Rows are points. The ring and each string are closed loops that go straight from each point to the next, and from the last back to the first. Before rounding, they use only three directions, however many columns there are. How many times does the string pass through the ring? Passing back the other way cancels.
In the rows, 128 means zero.

Ring, 7 rows:
[[118  94  98 144]
 [137 106 140 134]
 [147 150 179 138]
 [142 181 162 117]
 [123 184 119 119]
 [105 154  98 165]
 [102 121  90 176]]
String, 32 rows:
[[112  94 105 174]
 [114  68  94 161]
 [124  71  87 114]
 [129 105 103 106]
 [128 131 116 118]
 [134 115 122 113]
 [143 106 138 111]
 [153 106 182 139]
 [147 126 151 104]
 [135 138 136 119]
 [134 144 151 146]
 [144 158 195 169]
 [154 175 207 144]
 [154 190 214 149]
 [143 184 184 145]
 [144 200 188 142]
 [143 202 154  95]
 [136 189 126  82]
 [128 156 120 116]
 [125 157 128 138]
 [119 180 133 158]
 [113 179 130 173]
 [101 191 106 175]
 [109 162 124 187]
 [100 159 111 197]
 [ 89 152 100 225]
 [ 91 136  80 195]
 [112 130  82 127]
 [117 132 109 148]
 [110 123 111 179]
 [117 124 106 145]
 [116 118 111 160]]
Times through: 3
String, 28 rows:
[[116 127 109 154]
 [112 124 117 181]
 [ 91  96  90 226]
 [ 93 106  92 215]
 [101 125 110 207]
 [120 139 121 153]
 [115 143 116 161]
 [ 93 169 110 217]
 [103 186 102 165]
 [119 186  92  93]
 [126 163 117 114]
 [127 159 133 136]
 [132 157 116  94]
 [142 183 138  83]
 [140 171 136  91]
 [133 161 143 128]
 [137 178 168 145]
 [142 203 182 138]
 [142 202 143  83]
 [133 179 115  79]
 [127 180 110  93]
 [115 202 101 117]
 [104 183 103 162]
 [ 98 164  81 159]
 [ 96 145  83 178]
 [ 84 126  80 225]
 [101 117  72 157]
 [120 131 101 123]]
Times through: 2
